Each row of a before or after table is a point. One or more steps were done to the points. Then noise was added and the rows were shuffled. The steps act on columns, c1 being the first. Write out the steps. A step turns or swaps two columns, mirrors them in a line or flattens them onto one, adds a multiple of one to another, or multiplies or shifts one. Angles are multiples of 10 degrees, from the lower column toward the higher: turns from -170 to 170, lines from 10 to 170 but not 90. Use the fewest steps. Two steps may share a column if one is a turn and the other turns, adds or multiplies; they go together, in the order done. Otherwise the lowest column goes first.

Before (13 x 2):
[[ 0.34  0.04]
 [-0.70 -0.20]
 [ 0.61  0.11]
 [-0.62  0.40]
 [-0.44  0.73]
 [-0.26 -0.12]
 [-0.28  0.25]
 [-0.11  0.10]
 [-0.05  0.25]
 [ 0.31 -0.55]
 [-0.18 -0.14]
 [ 0.66 -0.06]
 [ 0.24  0.30]]
After (13 x 2):
[[-0.01 -0.34]
 [-0.10  0.21]
 [-0.55  0.21]
 [-1.03 -0.17]
 [-0.43  0.09]
 [-0.62 -0.05]
 [-0.38  0.20]
 [ 0.39 -0.05]
 [-0.91  0.25]
 [-0.49 -0.09]
 [-0.02  0.06]
 [-0.70  0.50]
 [ 0.31  0.11]]
Steps: shift c1 by -0.30; multiply c2 by 0.7

Before (11 x 3):
[[ 0.05 -0.25  0.28]
 [-0.03 -0.24 -0.41]
 [ 0.82 -0.12 -0.47]
 [ 0.18  0.12  0.02]
 [-0.19  0.23  0.30]
 [-0.28 -0.14 -0.26]
 [ 0.15 -0.27 -0.45]
 [-0.40 -0.24 -0.12]
 [-0.19  0.42 -0.17]
 [-0.40 -0.10  0.87]
 [-0.35 -0.03  0.06]]
After (11 x 3):
[[-0.16 -0.93  0.96]
 [ 0.25  0.59 -0.01]
 [-0.41  0.31 -0.87]
 [-0.11 -0.07  0.14]
 [ 0.37  0.16 -0.05]
 [-0.09  0.44 -0.31]
 [ 0.15  0.28 -0.27]
 [-0.27 -0.26 -0.14]
 [ 0.33 -0.19  0.25]
 [ 0.29 -0.41  0.38]
 [ 0.34  0.16 -0.28]]
Steps: add -1 times c1 to c2; turn c1 and c3 by 130 degrees

Before (11 x 6):
[[-0.13  0.27  0.01 -0.15 -0.35  0.03]
 [ 0.19 -0.29  0.30 -0.22  0.06 -0.14]
 [ 0.05  0.06  0.18  0.39 -0.20 -0.04]
 [-0.17 -0.28  0.15  0.00 -0.26 -0.30]
 [ 0.05 -0.24 -0.24 -0.06 -0.18  0.13]
 [-0.12 -0.21  0.36  0.21 -0.13 -0.59]
 [ 0.05 -0.26  0.37  0.02 -0.32  0.06]
 [-0.16 -0.23 -0.51 -0.08  1.38 -0.04]
 [ 0.20  0.01 -0.26 -0.05 -0.14 -0.21]
 [-0.11  0.89 -0.31  0.22 -0.10 -0.11]
 [-0.21 -0.24 -0.13 -0.15 -0.02 -0.07]]
After (11 x 6):
[[-0.15 -0.31 -0.37 -0.21 -0.16 -0.54]
 [ 0.20 -0.39 -0.10 -0.08  0.03  0.05]
 [-0.17  1.43 -0.25 -0.20 -0.21  0.26]
 [-0.06 -0.48  0.20 -0.02 -0.52 -0.31]
 [ 0.13 -0.44  0.01  0.26  0.12 -0.30]
 [ 0.23  0.44  0.06 -0.08 -0.56 -0.05]
 [ 0.07 -0.37 -0.06  0.03 -0.26  0.30]
 [-0.40  0.05  0.08 -0.11 -0.33 -0.15]
 [ 0.14 -0.33 -0.27 -0.16  2.24  0.42]
 [ 0.03 -0.43 -0.17 -0.16 -0.33 -0.22]
 [-0.03 -0.01 -0.34  0.12 -0.26  0.09]]
Steps: turn c1 and c4 by 110 degrees; multiply c2 by 1.6; turn c3 and c6 by -60 degrees; multiply c5 by 1.6
